Each row is a point. To make a cloud, some directions were put in groups of two or more. Within a group, all points are equally far from the middle, so they leave a hole (a ring in 2 directions, a hollow ball in 3). The other directions are filled evenly. Then the cloud was stretched, turned, moved and blurred a little. How many holes are there, and how many directions does each take, smallest first?
(in the rows, 128 means zero)

Cloud (21 x 3):
[[129  98 177]
 [152 159 169]
 [ 44 124  94]
 [ 84  71 162]
 [177 163 145]
 [119 166 155]
 [101  60 106]
 [ 61 147  79]
 [145 136 189]
 [102 116 120]
 [148  65  84]
 [129 131 206]
 [ 63 137 101]
 [154  96 179]
 [ 65 176 167]
 [ 80  92 192]
 [ 91 144 186]
 [ 55 138  92]
 [104 101 183]
 [ 35 162 122]
 [127 177  91]]
Holes: 0

Cloud (29 x 4):
[[147 124 151 199]
 [162 198 135 148]
 [ 74  95 141 163]
 [134 151 232 133]
 [ 25  63 156 122]
 [123 103 151 174]
 [200 170  97 181]
 [181 173 226 145]
 [114 171 104  53]
 [133 121 130 179]
 [156 149  53 131]
 [ 46 104 198  76]
 [ 72  99  95 131]
 [158 140  56 132]
 [ 49 123 170  55]
 [150 129 135 191]
 [102  84 155 134]
 [128 169 105 161]
 [ 78 163  94 123]
 [132  96 119 130]
 [205 169 196 118]
 [ 97 118 142 188]
 [ 98 165 131 172]
 [126 178 144  96]
 [145 163  96 163]
 [222 181  75 165]
 [108 141  51 116]
 [168 101 134 124]
 [135 107 159  76]]
Holes: 1 (2)

Cloud:
[[155  47 119  63]
 [ 85 147 104  90]
 [ 97 116 205  97]
 [ 89 168 117  91]
 [149  41 133  85]
 [162 140  59 147]
 [ 80 175 127 104]
 [ 82 107 199  92]
 [147 160 117 178]
 [114  78 165  47]
 [116  99 180  55]
 [ 65 137 174 112]
 [ 83  72 164  93]
 [187 173  82 134]
 [158  55 133 118]
 [ 99 167 115  81]
 [154  47 134 106]
 [171 122  51 114]
 [157 123 179 139]
 [205  87 115 108]
 [163  92  67  77]
 [ 95 144 196 128]
 [113  57 140 108]
 [193  70 126 112]
 [107 140 198 128]
 [120  85 154  43]
 [160 172  87 169]
 [198 150  70 128]
 [ 72 134 190 113]
 [206  90 113 108]
 [153 143 160  79]]
Holes: 2 (2, 2)

Cloud:
[[ 86 144 142 174 105 153]
 [157  19 130 143 161  49]
 [123  60  62 139  83  43]
 [191  73 176  85 126 126]
 [152  30 172 130 103  50]
 [ 86  63  55 161 121  77]
 [105  58 139 119  74 153]
 [157  81  93 121 199 134]
 [ 98  58  78 194  80 129]
 [150  93 138  55  72 138]
 [102 137  89 125 139 179]
 [153  98  59 188  62  78]
 [149 112  94 187  78  92]
 [ 92  74  63 139 187 123]
 [ 87  32 116 190 145 123]
 [169 151  77 122  65 113]
 [128 109 127 148 197  62]
 [159 172 153  62 125 143]
 [155 191  97 122  98 156]
 [195 154 152  78 107  77]
 [125  44 143 129 119 177]
 [ 94  69 117 188 118 155]
 [ 92 118 115 113 137  51]
 [154  91 101 106 187 139]
 [ 80 101 178 135 134 158]
 [177  50 103 131 136  32]
 [ 92 102  89 148  78  75]
 [148 157 112  63  93  95]
 [136 196 141  70  68 130]
 [101 130 116 180  93  78]
 [146 127 125  46  68  83]
 [126 105 160 160 188 161]
 [116 126  96 128 134  38]
 [137 124 165 105 179 172]
 [146  86 130  47 141 101]
 [ 54 105  87 180 156 145]
 [175  96  82 187 112  75]
 [124 136  95  83  89 118]
 [151 127 127 191 155 144]
 [106 119 210 115 190 151]
 [120  98  60 166  80  54]
 [162 162  92  93 101  68]
 [ 82  17 136 128 166 131]
 [ 99 150 104  95 138 149]
 [ 76  90  84 148 175  92]
 [117  38 160 106 196  77]
 [ 68 106 135 135 193 157]]
Holes: 1 (4)

Cloud, 47 rows:
[[149 149  45  89 154 100]
 [129 214  86 137 105 177]
 [150 155 211 155 105 184]
 [ 83  90 101 150 187 132]
 [166 166 147 127 134  86]
 [171 188 125 131 166 174]
 [ 87 146  87 220 171 128]
 [129 138  81 153  87  75]
 [164 174 174 143 121 213]
 [130 100  43 130 191 135]
 [125 156  91  78 136  87]
 [156 103 202  93  74 116]
 [125 119 206 134  57 119]
 [160 157 147 106 148 135]
 [182 148 154 129 130  94]
 [103 181 150 152 127  95]
 [ 60 104  34 141 181 146]
 [ 90  27 105  99 104 147]
 [ 82  82 137 165  95 146]
 [ 92 135  59 188 137 118]
 [169 192 182 161 151 179]
 [136 109 119 197 152 224]
 [107 127  90 196 166 100]
 [143 198  87 198 155 119]
 [102  50  59 109 172  81]
 [121 201  66 112 112 172]
 [122 113 190 154 141 192]
 [128 136 106 204 171 108]
 [170 156 157 114 140 189]
 [ 97 135  82  65  92 134]
 [145 207 117 198  87 113]
 [124  33 129 131 148 136]
 [ 72 120 140 188 104 166]
 [188 138 209 143  59 102]
 [154 124 140 213 149 204]
 [168 108 178 204 111 137]
 [139 221 107 170 101 124]
 [123  78 128 176 176 165]
 [170 161 146 116 104 197]
 [114 100 106  62 167 139]
 [173 147  84 116 167 140]
 [ 52  70  66  91 129  82]
 [117 192 118 132 123 103]
 [ 65 109  15 143 157 164]
 [139 105  66 125 157  76]
 [ 95  31 130  63  91 138]
 [ 69  87  22 127 143 123]]
Holes: 2 (2, 2)

Cloud (82 x 8):
[[138 148 147 162 176  60  77  86]
 [133 188 127 170 127 202 147 167]
 [154 156 177 142 177 138 151 175]
 [136 138 207 199 141 179 125 191]
 [126  92 161 146  52 105 161 148]
 [122  62 153 150 123 115 200 146]
 [181  87  78  70 167  90 102 113]
 [ 91 135 121 187 151 184 198 198]
 [140 137 148 207 147  73  59 125]
 [156  49 137 139 111 111 143 164]
 [125  98  52 168 193 158 148 158]
 [182 157 119 215 103 173  91 119]
 [133 158  38  77  93 147 150 175]
 [135 111  73 162  73 100 172 117]
 [129 134 102 188 132 122 151  85]
 [165 122 111 194  77 194 179 148]
 [107 137 179 148 141 108 140 110]
 [115  97 148 157 140 144  91 119]
 [ 88 133  81 159 119 139 157 113]
 [128 192 131 163  83 155  88 177]
 [115 121  88 223  84 110 100 109]
 [170 164  96 126  72 141 136 148]
 [115 111 181 157 169 137 107 167]
 [ 58 149 166 135 141 144 140 163]
 [131 134 198 198 188 132 165 153]
 [137  38  90 104 167 129 165 136]
 [136 164 134 181 156 175 132 197]
 [166  97  64 165  88 137 207 140]
 [150 162  48 115 136 143  98 170]
 [101 111 188 208 140 146 142 235]
 [125  70 159 178 102 102 136 158]
 [161 103  42 164 171 153 114 132]
 [155 163 152 184 115 210 123 162]
 [109 135 114 129 189 133 111 185]
 [ 90 153  70  89 176 182 121 185]
 [113 142 113 140 157 100 136 125]
 [131 106 100 165 208 116 126 128]
 [116 222 148 187 121 150 113 173]
 [133 192 141 195 132 136 102 172]
 [ 98 115 173 158 170 137 176 188]
 [116 131  59  96 165 100 110 115]
 [105 132 111 147 138 136 109 124]
 [132 132  51 135 194 151  86 101]
 [164 173  87 149 205  97 121 139]
 [102 113 205 165  63 123 128 195]
 [199 134  75 191  92 179 123 141]
 [108 129 149 170 174 192 125 188]
 [113 126 156 192 173 140  78 125]
 [144 141 113 136  73 151 100 155]
 [136 141 159 231  92  84  95 126]
 [169 122 170 209 135 155 130 149]
 [123 134 223 203 118 180 172 168]
 [177 167  81 203 181 163  75  99]
 [126 134 152 128 183  88  39 164]
 [147 134 140 115  79 109  59 140]
 [132 132 115 126 235 142  88 170]
 [158 140  58 103 101 160  96 159]
 [129  79  79 159  87 135 134 143]
 [122 124  77  61 133  96 128 144]
 [110 108 162 163 105 126 197 165]
 [136 119  83 168 146 179 202 165]
 [128 220 142 168 129 160 113 154]
 [118 116 128 144 166 107 114 174]
 [182 155 164 160 249 137 105 166]
 [142  76 135 202 169 117 153 113]
 [108 139 114  95 177 173  97 132]
 [130 112 173 120  96 142 148 122]
 [178 156 101 164 138 157 103 186]
 [151 126 127 168  71  85 135  94]
 [130 103 143 145 104  83 112 169]
 [179 135 150 177 102  97 134 120]
 [126  96 123 136 187 116  69  98]
 [171 152 151 111 130 145 125 194]
 [139  96 106 101 197 148 127 162]
 [109 136 114 124 128 104  84 110]
 [211 138 119 145 189 134  98 119]
 [178 117  69 150  75 119 204 164]
 [107 116 186 137 205 144 103 210]
 [103  76  74 195 176 149 168 124]
 [175 108 102 157 103 142 170 114]
 [116 118  81  91 128 179 151 167]
 [ 97  81  93 175 170 123 169 117]]
Holes: 0

Cloud:
[[106 123 162 118 180  88 185  71]
 [ 54  35 123 124 202 165 161  75]
 [114 188  71 124 149 140 188 144]
 [109 106 140  44 115 143  88 108]
 [ 74 190 103 109 161 142 110 125]
 [ 74  94  91 161  49 198 126  84]
 [165 122  76 131  48 122 116 205]
 [129  91 210 104 104 122 152 107]
 [107  27  89 110 192 158 166  90]
 [197  85  74  85 108 153 133 154]
 [121 120  46  71 130 178 103 151]
 [158 146  70  88  40 119  99 138]
 [196 191 129  69  97 103 135 163]
 [171  68 140 129 200  85 147 169]
 [ 84  63 103 171 119 115 126 132]
 [130 212 104 152 105 116 119 173]
 [ 72 107  45 116 185 133 172 128]
 [ 24 130 118  82 149 124 109 122]
 [235 123 165 133 138 107 167 207]
 [151 181  88 151 128  91 191 202]
 [ 88  60  96  98 160 153 158 153]
 [212 112 104 144 121 151 178 130]
 [ 39 116 150  55 126 136 103 145]
 [ 76 161  82  86  86 112  70 163]
 [148  43 123 116 110  93 156 150]
 [169 115  84  73  87 100 171 140]
 [105  87  92  97 125 179 193 125]
 [139  92 203 142 165 157 186 144]
 [ 87  59 134 144 202 123 177  36]
 [189  89 186 156 132 127 174 143]
 [146 101 193 157 179 125 148 108]
 [ 73  65 113  99 133  99 135  59]
 [ 96  90  88  82 153  75 149  90]
 [ 51 166 177 108 172 110 185 130]
 [ 63 112 169 135 202 140 208  95]
 [139 139  57 109  91 135  81 221]
 [ 77 172 126 119 115  64 207  97]
 [ 65  71 162 117 102 208 114  94]
 [112 112 153 134  75 184 109 169]
 [ 86 127 153 132 118  89 206  50]
 [149  83 196 147 149 122 194 104]
 [136 101 124  98 114 192  56 172]
 [ 81 121 122 171 158 125 230 122]
 [143 169  85 116  62 157 132 191]
 [102 179 106  56  89 143 146 172]
 [100 111 154 182 147  77 179 102]
 [ 56  82 162 137  74 144 149 126]
 [180 155  83 165 127 107 108 132]
 [133  95  77 164 183 202 110  99]
 [ 58  72  67 157 207 157 198  83]
 [100 162  65  60 112 136  81 191]
 [122 168  75  58  51  78 104 183]
 [101 120 155  96 100  99 193  64]
 [ 34 101 138  71 106 192 128  65]
 [182  78 102 107 142 176  80 193]
 [152  92 110 190 146 101 128 126]
 [140 122 107 121  71 169  96 207]
 [130 180  46 133 152  84 155 194]
 [162  97  65 127 191 164 120 163]
 [125 168 113  98 160  88 155  82]
 [169  97 146 178 165 183 160  99]
 [ 93  99  18 152 159 147 160 130]
 [163 118  79  81  84 102 180 127]
 [137 113  93  99  98 131 139 230]
 [132  49 146 131 102 110 104 131]
 [ 94 155  58 103 162  77 155 187]
 [202 135 128  71  80 156  76 178]
 [123 198  67 123  62 131 158 142]
 [ 96  98  93  63 129 156 164 151]
 [176  64 108  98 141 168 116 193]
 [146 129 107 123  82  78 207 173]
 [155 181  75 100  74  93 177 120]
 [193 130 122 129  65  80 162 233]]
Holes: 3 (2, 2, 3)

Cloud (93 x 9):
[[ 60 202 123 124 105  78  37 106 117]
 [102 169 121  86  97 177  65 173 153]
 [180 144 135 148 120 107 157  93  98]
 [124 101 130 157  95 151 102 103 100]
 [110 142 109 115 165 169  68 174 126]
 [ 41 150  95 132  89 166  97 127 172]
 [190  71 151  83  92 126 147 151 147]
 [103  80 132 155  98 149 179 104 166]
 [151  83 221  92 177  97 106 104 104]
 [124  89 129 109 159  79 149 184  92]
 [168 126 177  19 139 122 145 138  52]
 [ 86 160  80 152 149  86 168  82 122]
 [146 137 177 124 152  51  32 120  95]
 [ 90 135 147 166  98  35  53 128 133]
 [ 94 138  56 156 150 105 151 114 147]
 [168 149 135  78 167  74 105 121  49]
 [ 68 154 139  76 173 116  76 181 115]
 [ 89 123 155  97 170 172  56 153 138]
 [ 42 117  80 186  84  79 134 113 134]
 [169 135 100  73 142 164 140  96  84]
 [147  35 142  33 118 110 194 115 114]
 [ 53  69  84  92 123 138 139 129 104]
 [155  12 174  98 134 122 150  85 155]
 [ 90  81 148 121  86  99 194  74  80]
 [139  18 147 110 194  64 102  93 130]
 [  7 196 127 125 129 136  64 146 143]
 [162  76 165  72 143 162  97  96 147]
 [117 192 126 137 162 140  59 109  81]
 [106 112 163  89 195 126  43 104 142]
 [131 160 128 151  99 173 156 105  81]
 [167  74 143  40  94 136 158 183 107]
 [ 72 162 213 125 134 154 118 145 131]
 [ 46 169 133  96  47 163 139 138 120]
 [152 100 174  99  69  46  82  92 136]
 [118 118  74 163 151 115 107 124 162]
 [130  94 139 127 105 128 147  52 102]
 [119 100 113  83 215 145 123 115 110]
 [122 125 208 102  90 169 169 134  87]
 [ 80  74  89 131 174  78 113  79  95]
 [130 130 220 144 159 121 100  89 158]
 [ 80 167  98  87 150 106  75  76 115]
 [ 81 164 186 157 151 168 122 119 150]
 [159  63 203 133 163  87 149 105 101]
 [110 158  67  67 142 113  91 114 145]
 [ 61 155  80  60  87 163 117 142  98]
 [ 16 196  88 140 100 105 106  97  95]
 [ 99  92  97 164  88 111  91 147 117]
 [138  88  97  53 132  41 111 125 124]
 [112 146 182 130  57 144 101  94 171]
 [150 104 124  21  96 144 155 100 106]
 [ 37 117 165 177  76  63  92  84 155]
 [ 67  63 143  91 147 126 112  80 112]
 [117 179 145 157  95 103  95 164 143]
 [136 177 152 138 123 179  86 107 157]
 [141 167 165  70 173 154 141 150 105]
 [ 69 113 141  95 161  82  54 170 168]
 [133 129 151  88 142 155 163 147 167]
 [ 83  57 162 132 127  90  68 154 184]
 [118 132 169  76  67  97 104 161 154]
 [140 177 168  98 120  78 134  88  89]
 [ 66 154 155 151 129 136  24  87 158]
 [115 171 148 104 159 165 109 181 127]
 [ 91  79 109 116 143  70 164 155  59]
 [ 65 173  99 124  68 111 126 179 112]
 [125  93 177  64 162  97 125 164  56]
 [136  98 105  78 168  71 160 143  50]
 [ 91 157 103  77 150 188  92 165 134]
 [ 37 179 181 130  68 102 109 130 106]
 [ 79  91 118 130 147  70 205 125  74]
 [ 65 187 156 107 104 174 174 115 104]
 [170 106 135  59  90 155 187 169 109]
 [112  50 148  72 174 144 163 165 108]
 [ 68 202 110 171 120 138  34 116 149]
 [142 157 174 170 140 111 109  94  94]
 [176 103 203  94 124 171  98 105 108]
 [135 112 142  98  58 140 161  74 143]
 [109 136 209 114  61 173 136 136 118]
 [172  85 175 100 134  66  65 129 178]
 [103 136 139 107 125  63  14 102 144]
 [160 123 139 110 151  90 148 159 137]
 [ 70  81 132  82 115  86 167 119  55]
 [141  79  67 116 137 122 167  91 141]
 [ 74 161  82 108 111 144 114 138 178]
 [127 206  91 120 109 181 126 106 103]
 [ 48 136 142  78 124  69 108  98  87]
 [190  64 113 101 109 117 122 147 141]
 [ 50 133  94 129 116 123  29 131 134]
 [ 97 156 162 147 165  60 101  94  89]
 [160 157 153  69 165  99 129 128  44]
 [181  62 205  64 105  97 156  93 147]
 [161  57  87  88 127 114 192  99 116]
 [ 49 107 134  72 106 106 102 146  72]
 [127  70 211 156 172  71  99 113 129]]
Holes: 1 (8)

Cloud:
[[119 116 129  71 113  80 134 129 130]
 [189 123 121  97 201  69 176 138 173]
 [135 166 229  89 192  79 118 102 178]
 [135 169  72  77 119 161  96  52 134]
 [140  86 186  70 150 200 105 114 119]
 [140 106 110  85 157  66 159  18 130]
 [112 159  47  76 137 160 132  67 139]
 [ 95 126 125 132 115 164 141  64 177]
 [ 83 200  84 116 137  93 149 127 131]
 [ 89 129 176  64 106  64 171  51 195]
 [128 159  70 188 110  39 142 106 125]
 [163 157  81  51 108 146 164 110 102]
 [131  55 163  90 120 109 167 147 168]
 [ 44  87  92 114  49 121 134  92  87]
 [110  93 156  76 212 146  89  70 130]
 [ 67 115  40 131  61 161 158  76 134]
 [ 71  57 101 138  36 153 139 156 148]
 [111 108 102 119 117  82 132  55  78]
 [128 181  84  67 179 176  75 110 167]
 [ 81  93 158 108 132 137 164 168 152]
 [ 65 199 108 150  87  93 172  83 138]
 [150 119 154  74 212  77 208 119 169]
 [ 88  78  94  88  89 186 118  78 102]
 [180 160  39 164 173 180  62 138 124]
 [135 126 101  98 202  87  99 131 201]
 [185 156 111 129  84 106 107  93 186]
 [125 137  94 181  57  51 165  93 157]
 [184 220  64 113 136 162  92 131  63]
 [162 119 157  23 147 184 134  83 153]
 [134 162  74 147 149 179 127 101 105]
 [103  29 160  52 163 158 160  90 176]
 [ 62 146  64 142  44 166 162 173 107]
 [111 103  91  48 153 151  99  24 197]
 [ 89  94 129 130 121 125 152  70  50]
 [191 173 125 103 127 129 134 189 108]
 [216 114 123  94 136 191 100 157 176]
 [133  91  78 103 122 213  77 147  93]
 [159 125 153  24 151 121 108  78 215]
 [141  95 111 146 130 190 113 199 135]
 [234 186  64 110 166 146  72 134 140]
 [137 126 217  61 118 163 134  98 128]
 [181 173 113  71 153 143 171 117 133]
 [ 63 127  69 177  91 123 188 166  81]
 [167 157 159  49 191 135  99 142 236]
 [135 194 139 151 125  60 126 154  89]
 [171 146  34 136 116  63 153 156 138]
 [178 161  52 148 172 101 115  70 113]
 [103  94  97  58 118 205 109  85 115]
 [115 184  67  86 146 144 124  41 136]
 [ 63  97 116 111  84 157  96  96 115]
 [193 129  73 165 129 145 159 174  90]
 [107 104 140  31 146 196 164 117 127]
 [ 88 117 144 107 154 203  88 161 116]
 [129  89 148 102 198 144 132 120  88]
 [121  23 108 137 135 129 136  93 105]
 [174 103 132 103 152 169  71  62 105]
 [ 88 194 138  97 162 193 131 126 175]
 [104  99 189 101  84 144 158  99 138]
 [123  69 136  88 143 132 137  96  66]
 [ 34  85 113 112  79  85 149  93 119]
 [103  85  88 109 106 201  88  83 168]
 [164 118  34  92 108 111 134  52 158]
 [128 154 140 148 194  69  89  76 190]
 [132  90 180  73 150 180 100 114 249]
 [119 145 149  84 177 114 172 148 215]
 [152 176 109  65 148 232  87  84 105]
 [125 146 159 115 140 150 159 189 114]
 [ 93 187 125 113 135  63 143  36 150]
 [188 113 129 147 187 160  74  60 120]
 [200 152  49 148 134 179 113 120  82]
 [178 154  69 135 208 157  96  68 146]
 [149  78 177  92 139 143 145  72 144]
 [186 214 147 167 105  81 146 130  83]
 [166  90  35  66 145 145 153  80 160]
 [ 99 106  10 182 109 113 147 154 130]
 [196 205 146 123 160 102  90  68  74]
 [ 91 143 160  97 137  78 197 159 149]
 [127  96  63 135  71 203  86 100 100]
 [155  86 163 100 105 140 142 108  61]
 [171 182 129  85 119  91 134  46 134]
 [144  78  84  56 101 139 132  96 104]
 [118  16  94 101 143 135 155 123 108]
 [ 85  82 125 147 126  99 100  94 170]
 [ 94 116  32  88  90 145 126 127 117]
 [149 141  32 160 144  68 124 147 148]
 [ 90 129 151 120 149 120 114 165 174]
 [147 126 155 146 115 123 135  84 198]
 [ 82  85  88  95 137 128 103 126 152]]
Holes: 2 (3, 3)

Cloud:
[[183 142 179 137 117 115 191 108 113]
 [161 137  64 173 157 117 105 185  50]
 [142 119 149 191 116 102 184 156  89]
 [170 105  83 194  97 147 114 225 101]
 [119 195 101 171 135 124 169  85 146]
 [150 124 203  88  68 114 116 140 157]
 [172 107  62 157 149 134 132 135  33]
 [184  82 103  91 105 163 120 163  50]
 [150 183  81 114  68 125 131 134 113]
 [206 190 175 151  94 172 110 102 222]
 [176 117 117  60 134 148 144 157  68]
 [148 127 141 210 148  66 149  97 196]
 [158  76  97 203 182  49 163 194  99]
 [139 165  78 182 169 152 155 188  35]
 [100 109  89 117 180 211 132 105 158]
 [135 119 181 141 130 168  92 180  86]
 [152 156  48 179 165  61 154 195 120]
 [179 120  97 177 128   9 176 166  89]
 [163 149  54  92  87 142 101 155  86]
 [156 119 102 126 151  94 102 166 153]
 [ 83 178  97 159 194 156 179 134 176]
 [159 106  91 221 192 107 136 102 141]
 [119 131 103  86 180 174 170 199  71]
 [138 180  94 107  97 131 182 181  81]
 [117  92  36 196 189  32 166 211 126]
 [ 55 119 157 175 178  90 185 170 126]
 [127 106 145 136 108  56 150 126 158]
 [179 106 116 156 131 152 128 183  43]
 [106 166 187 121  81 198  95 157 150]
 [160 119 163  85 132 179 129 193 100]
 [150  85 121 169 141  53 181 155  78]
 [111  89 106 211 101 121 151 132  78]
 [161  89 167 164  98 107 108 131 155]
 [222 173 101 106  55 168  90 152 104]
 [160 207 139  67  88 157 211 136 154]
 [ 72 138  75 223 155 112 174 132 165]
 [186  59 144 134  95 159  93 133  84]
 [137 201 158 189 182 105 233 146 136]
 [ 96 159  73 194 143 139 176 102 159]
 [125 130 143 130 173 148 123 161 177]
 [ 70 127  65 221 127 164 152 150 130]
 [173 176 225 147 130  98 165 114 180]
 [ 84 143  82  93 123  99 187 207  93]
 [161  97  94 221 180  43 148 130 131]
 [164 136  74 187 117 147  95 204 119]
 [116 124  86 230 196  58 205 142 162]
 [ 92  86  46 172 142 123 112 130 144]
 [ 76 109 160 178 139 129 182 166  95]
 [185 107  54 132 166 134 178 136 119]
 [105 130  91  93 194 141 208 205  89]
 [123 107  70 184 111 168 127 155 172]
 [168 100 114 167  89 102 204 139 154]
 [167 185 108 145  55 137 173 117 204]
 [138 118  85  92  98 211 135 168 128]
 [181 112  94 191 152  38  95 173  74]
 [123 112  61  86 107 177 150 146 120]
 [144 115  86 188 201  79 193 160 109]
 [157 103  97 145 161 168 116 125 166]
 [ 82  86 148 207 160 136 146 131 184]
 [129 127 108 206 119  63 124 177 170]
 [129 121  45 186  94  90 170 153 151]
 [174 210 224 170 114 190 178 153 158]
 [ 68  95  46  97 149 151 182 174 105]
 [155 161 142 125 143  68 197 107 156]
 [146 160 111  75 114 169  78 156 148]
 [128 173 155 117  74 157 137  80 214]
 [ 69  77  15 140 201  85 193 209  94]
 [ 72 110  60 180 180 132 141 108 120]
 [ 91  94 128 111  88 157  80 119 142]
 [177  97 162 120  96 225 135  82 157]
 [136  90 153 102 113 215 180 156 167]
 [141 164  64 145 138 124 164 123 106]
 [169  90 122  76 127 133 134 196  39]
 [126  72  91 226 136  71 179 144 199]
 [163 159 237  91  90 188  80 113 162]
 [ 87 168 123 155 116 171 209 159 124]
 [106 168 193 113 116 113 190 106 202]
 [ 86 111  89 179 170  89 195 126  97]
 [ 92 173 110 128  84 116 157 184 153]
 [161 154 133 119 134 175  95 143 157]
 [150 103 137 131 168 115 101 169  96]
 [157 149  55 148 157 138 158 132 130]
 [ 84 153 126  89 117 136 170 116 150]
 [ 88 109 113 195 170  84 191 124 200]
 [221 136 131 146  91 133  69 145 120]
 [155 149 144 171 119  75 178 233  68]
 [123 180 107  98  78 195 175 203 136]
 [ 64 151 146 106  95 214 107 162 129]
 [207 228 146 128 100 205 123 103 182]
 [158 169 195 118  84 125 171 186 212]
 [148 107 151 107 198 150 149  80 135]
 [133 172 181 134 106 120  98  95 214]
 [ 84  81  23 136 154 128 133 161 134]
 [154 118 157 115 164  69 140 128 109]
 [192 139 110 189 113 130  86 176 117]
 [131 182 174 149  73 125 148  84 186]
 [185 142  89 196 164 123 146 159 162]
 [117 109 117 147 170 173 208 153  62]
 [100 126  90 172 204  83 230 155 153]
 [118 139 156 201  95 156 152 158  92]
 [ 95 182 173 126 123 204  86 156 168]
 [ 35  67 114 180 161 108 151 137 128]
 [ 79 159 133  84 137 177 219 142 142]
 [125 163 125 194 186  88 225 128 134]
 [ 86  95 160 124 109 201 144 156 125]
 [105 165 174 196 165 105 153 116 195]
 [148 110 167 110 148 166 213 176 129]]
Holes: 1 (4)
